Each row of a before or after table is a point. One or more steps were done to the points. Then noise was added and the rows were shuffled. The steps act on how far a point lies along the listed directions, d1 being the first. Write out the steps. A step turns or swaps two directions, mirrors them in a line or flattens them onto one, adds a multiple of one to another, or multiplies one. Angles are multiples of 10 degrees, from the lower direction toward the higher: turns from -170 to 170, lines from 10 to 170 but not 90. Use the fewest steps. Two steps may share a direction if one is a turn and the other turns, adds or multiplies; they go together, in the order done. Otherwise the lowest direction goes first.
(in the rows, 128 means zero)

Directions:
(1): [172 135 140]
(2): [120 109 169]
(3): [117 169 145]
Before (12 x 3):
[[129 126  94]
 [ 84 168 168]
 [149 154  91]
 [144 148 146]
 [121 133 154]
 [ 91 140 176]
 [105  90 156]
 [157 109 161]
 [111 105 119]
 [171 105 172]
 [121 138  84]
 [123 129 167]]
After (12 x 3):
[[107 145 165]
 [138  79  91]
 [157 133  89]
 [124 139 171]
 [140 107 100]
 [141 108 132]
 [129  64 113]
 [132 132  79]
 [117 150 152]
 [138 104 110]
 [118 142 119]
 [148 133  97]]
Steps: multiply d1 by 0.4; turn d2 and d3 by -140 degrees

Directions:
(1): [128 144 164 134  93 165]
(2): [ 69 137 143 115 129 112]
(3): [139 114 126  71 102 121]
(4): [126 149 123 101 167 166]
(5): [103  93  95 135 114 161]
(6): [125 174  89 129 104 124]
Before (13 x 6):
[[104 134 158 130 162 143]
 [103 192  84  91 116 166]
 [161  84 109 146  96 150]
 [128 147  82 116  99 147]
 [128 129 139 116 137 112]
 [117 136 134  99 119 141]
 [116 139 110 115 108 148]
 [ 87  85 118 153 192 104]
 [109  96 117 168 119 147]
 [118 147 165 142 122 102]
 [106 153 108 106 107 150]
 [ 53 139 179 121 122 142]
 [119 148 170 127 116 153]]
After (13 x 6):
[[190 121 120 137 160 116]
 [162 107 127  87 108 136]
 [107 127 101 209  86 121]
 [ 87 143 115 117 149 108]
 [123 111 141 115 136 154]
 [ 61 119  94 130 140 182]
 [107 151 127 111 159 159]
 [142 110 122 101 119 148]
 [ 94 147 131 148 128 159]
 [107 123 140 133 133 118]
 [136 114 140  64  83 176]
 [134 110 122  86 116 159]
 [156 129  83 152 133 138]]
Steps: mirror d1 and d4 in the line at 50 degrees; turn d2 and d5 by 60 degrees; turn d3 and d6 by -80 degrees

Directions:
(1): [ 93 152 130 128 106 132 182 143  98]
(2): [121  68 147 124 107 132 120 121  86]
(3): [135 149 144 175 132 145 127  76 109]
(4): [118 153 185  98 143  98 112 122 117]
(5): [ 96 150 114 139  87 127  76 138 123]
(6): [185 141 148 140  88 120 133 153 122]
Before (14 x 9):
[[100 184  91 121 147 137 116 144 153]
 [176 110 114 118  81 137 166 161 121]
 [ 99 114 146 110 142 136 151 137 133]
 [156  89  74 146 129 141 139 122 150]
 [116 136 141 141 136 130  94  93 134]
 [130 133 116 154 153 157 148  86 126]
 [141  98 107  97 157 129 115 136 168]
 [124  88  91 118 133 153 133 168 146]
 [135 161 129 184 151 144 146  70 131]
 [129 195 145 167 153 150 148  71 127]
 [120  97 120 107 156 113 134 124 130]
 [169 136 126 133 119 127  82 163 126]
 [113 120 128 116  96 117 102 147 119]
 [199 103 114 117 102 130 138 159 159]]
After (14 x 9):
[[141 122  75 142 123 136 167 137 147]
 [131 170 140 158 115 132 123 110 131]
 [157 151 145 197 152 144 122  50 124]
 [167 140 138 165 138 151 138  84 123]
 [ 82 152  92 122 147 142 124 155 124]
 [161 156 166 181 164 150  97  38 124]
 [103 124 109 117  96 123 117 154 121]
 [ 92  76  93  91 138 143 153 127 120]
 [156 132  95 130 140 134  65 142 165]
 [155 133 138 107 127  99 149 153 128]
 [ 81 114  88  88 153 136 170 140 151]
 [143 147 111  93 133 117 157 172 167]
 [148 109 166 111 125 124 131 147 137]
 [138 102  95 112 119 143 144 193 148]]
Steps: turn d2 and d6 by 160 degrees; turn d1 and d2 by 120 degrees; multiply d3 by 1.3; add -0.5 times d5 to d4

Directions:
(1): [139 140 122 142 114 114 170 113 158 181 162]
(2): [126 148 124 125 121 149 135 158 153  82 184]
(3): [175 133 166 162 120  86 104 142 141 117 127]
(4): [ 98  71 131 159 133 116 110 108 121 125 168]
(5): [104 175 156 127 116 111 124 111  75 131 153]
(6): [ 85 117 172 106 109 103 155 131 160 113 107]
Before (13 x 11):
[[163 141 149 143 126  93 115  92  90 166 102]
 [123  79 116 113 124 128 131 163 150 113  49]
 [159 136 138 128 128 102 132 145 185 113  96]
 [ 94 114 114  88 140 133 143 127 124  93  81]
 [161 155 122 163 132 115 132 111 123 138 147]
 [ 96 141 135 139 141 126  96 116  73 100 145]
 [111 108 137 139 131 101 128 108 119 117 150]
 [ 94  84 123 152 128 119 137  95 140 156 135]
 [109 146 153 107 126 124 126 112  98 163 103]
 [132 147 164 161 108 119 148 127 136 149 156]
 [165 168 219 153  96  57 138 163 133 151 144]
 [130 128 119 114 122 128 137 115 159 131 106]
 [107 113  84 124 135 143 135 108 104 152 181]]
After (13 x 11):
[[119 157 125 105 122 138 137 123 148 118 140]
 [185 106 124 146 128 128 136 152 191 102 123]
 [145  98  84 155 143 128 114 108 106 167 170]
 [112  71  99 141 160 130 102 111 115 118  91]
 [164 107 207 137  97  62 157 167 200 163  79]
 [136 108 120 103 136 161 133 149 171 135 107]
 [ 77 162 123  90 105 160 145 176 105  68 144]
 [151 120 160 166 113 111 145 126 156 162 120]
 [176 134 135 171 129  97 130 117 152 135 126]
 [ 96  93 123 165 124 127 139 112 148 129 187]
 [123 189 168 111 108  98 144 138 150 105 121]
 [ 84 139  94  73 145 163 148 130 105  84 113]
 [112  74 134 142 137 108 127 107 133 122 138]]
Steps: turn d3 and d6 by 30 degrees; add 0.5 times d1 to d3; turn d2 and d5 by 140 degrees; multiply d4 by 1.3

Directions:
(1): [131 118 129 114 121 181 148 146  95 112 174 169 143 152]
(2): [173 174 119 163 117 165 114 107 161 132 114 153 116 142]
(3): [ 87 111  94 165  76 117 136 120 124 102 121 145  93 140]
(4): [150 118 146  97  77 114 119  95 124 106 106 155 167 100]
(5): [151 103 135 157 150 112 179  98 161  97 162 124 135 113]
(6): [128 134  94  80 160 104 144 105 138 114 106 156 120 176]
Before (9 x 14):
[[113 104 123 122 151 122 158 125 124 119 155 128 126 149]
 [139 123 124  98 128  98 131 114 130 115 119 132 136 124]
 [128 108 144 120 133 112 146 126 135 112 151 118 134 115]
 [131 138 115 118 147 116 147 132 132 127 132 134 118 143]
 [117 113 131 185 113 136 129 139 132 142 146 107 121 101]
 [144 132 123 129 165 133 139 105 154 123 137 132 118 122]
 [164 154 119 181 105 163 126 100 160 118 142 147 114 144]
 [125 116 135 102 143 115 148 121 111 125 130 120 146 113]
 [142 132 151  92 136 119 127 118 112 131 133 130 151 126]]
After (9 x 14):
[[ 91 114  65 153 147 110 161 117 143 118 132 146  82 179]
 [106 105 141  65 135 105 130 149 100 122 137 126 148 131]
 [117 102 160  56 151 107 136 141  81 139 133 105 177  94]
 [172 129 197  53 151 116 117 121 104 146 140 113 199  89]
 [195 218  73 215  73 211 106  72 190 114 107 203  76 196]
 [151 170 129 113 173 178  96 139 133 160 124 134 118 137]
 [ 68  97 125 118 146 131 137 171  86 140 162 107 115 151]
 [120 146 125 138 139 141 125 165 116 149 141 113 110 132]
 [134 118 151  79  93 104 106 130 102 126 112 128 163  94]]
Steps: turn d1 and d5 by -30 degrees; turn d5 and d6 by 140 degrees; multiply d2 by 2.5; multiply d3 by 3; multiply d4 by 2.5

Directions:
(1): [109 154  72  95  76  93 165 103 108  95 125 131 151 121 138 141 137 109
 128 119]
(2): [132 132  62 118 145 153 119 173 116 179 132 141 138 120  88 138 148 122
 147  96]
(3): [ 88  84 151 135  92 140 137 161 140 121  95 136 109  77 130 128 168  97
 147 133]
(4): [142 115 104 139 111 151 172 161 197 107 142  81 129 151 134 110 115 133
 123 109]
(5): [189 132 152 129  83 104 117 145 131 154 152 121 157  88 106 122 124 102
  86 133]
(6): [148 124 127 106 141 149 159 127 123 121 103 145 148 119  99  94  73  97
 173 175]
Before (10 x 20):
[[114 128  64 118 128 132 109 144  96 150 130 127 117 131 126 155 170 156
  128  80]
 [ 69 109 129 118  39  84 173 128 130  72 112 107 107  96 164 130 181 102
  117 128]
 [ 69 130 144 146 129 102 143  80 142  43 118  98  96 158 193 126 120 151
  107 117]
 [138 137  84 129 168 135 119 146 142 145 137 118 125 159 110 121 107 143
  137 111]
 [ 95 143 169 104 137  86 104  70  68  97 117 176 138 121 157 157 114 143
  127 149]
 [ 64 111 123 130 151 132 136 119 124 111 104 132 101 135 147 149 171 129
  144 122]
 [ 92 116  90 104 133 150 152 141 102 120  93 157 139 126  96 126 133  97
  187 151]
 [106 112 147 161  90 119 139 145 142 104 127 118 112 106 170 150 167 122
  109 101]
 [123 141 113 120 154 127 104 111  86 151 130 160 129 105  97 140 133 138
  129 143]
 [126 102 189 139  88 129 130 119 150 122 115 106 120 102 152 105 123 125
  130 141]]
After (10 x 20):
[[107 139 100 138 113 114 127 108 132 104 157 114 115 132 139 146 152 157
   91 106]
 [ 69 123 154 133 103 101 115  95  95  95 116 145 120 126 146 154 170 124
  121 141]
 [150  94 152 153 114 161 159 178 158 123 117 129 130  95 130 111 112  94
  142 137]
 [113  96 147 164 218 186 113 151 158 133 103 117  92 160 116  90  86 144
  156 135]
 [111 154  75 109 148 101 133  97 109 101 116 135 129 159 129 124 102 124
  151 133]
 [137  65 233 158 101 149 138 171 167 124 110 104  99  90 125  77 128  99
  122 174]
 [128 120 108 110  94 124 178 111 143  68 118  91 123 154 169 120 113 145
  137 130]
 [109 111 158 161 159 145  94 153 171 134 156 104 104 161 164 152 145 196
   99  81]
 [ 81 101 125 134 143 141 157 137 155 102 109 113 108 132 140 131 149 129
  143 124]
 [146 103 152 134 117 152 103 165 134 187 118 128 126  82 107 111 136 119
  141 126]]
Steps: turn d1 and d2 by -110 degrees; add 0.5 times d3 to d5; turn d4 and d6 by 110 degrees
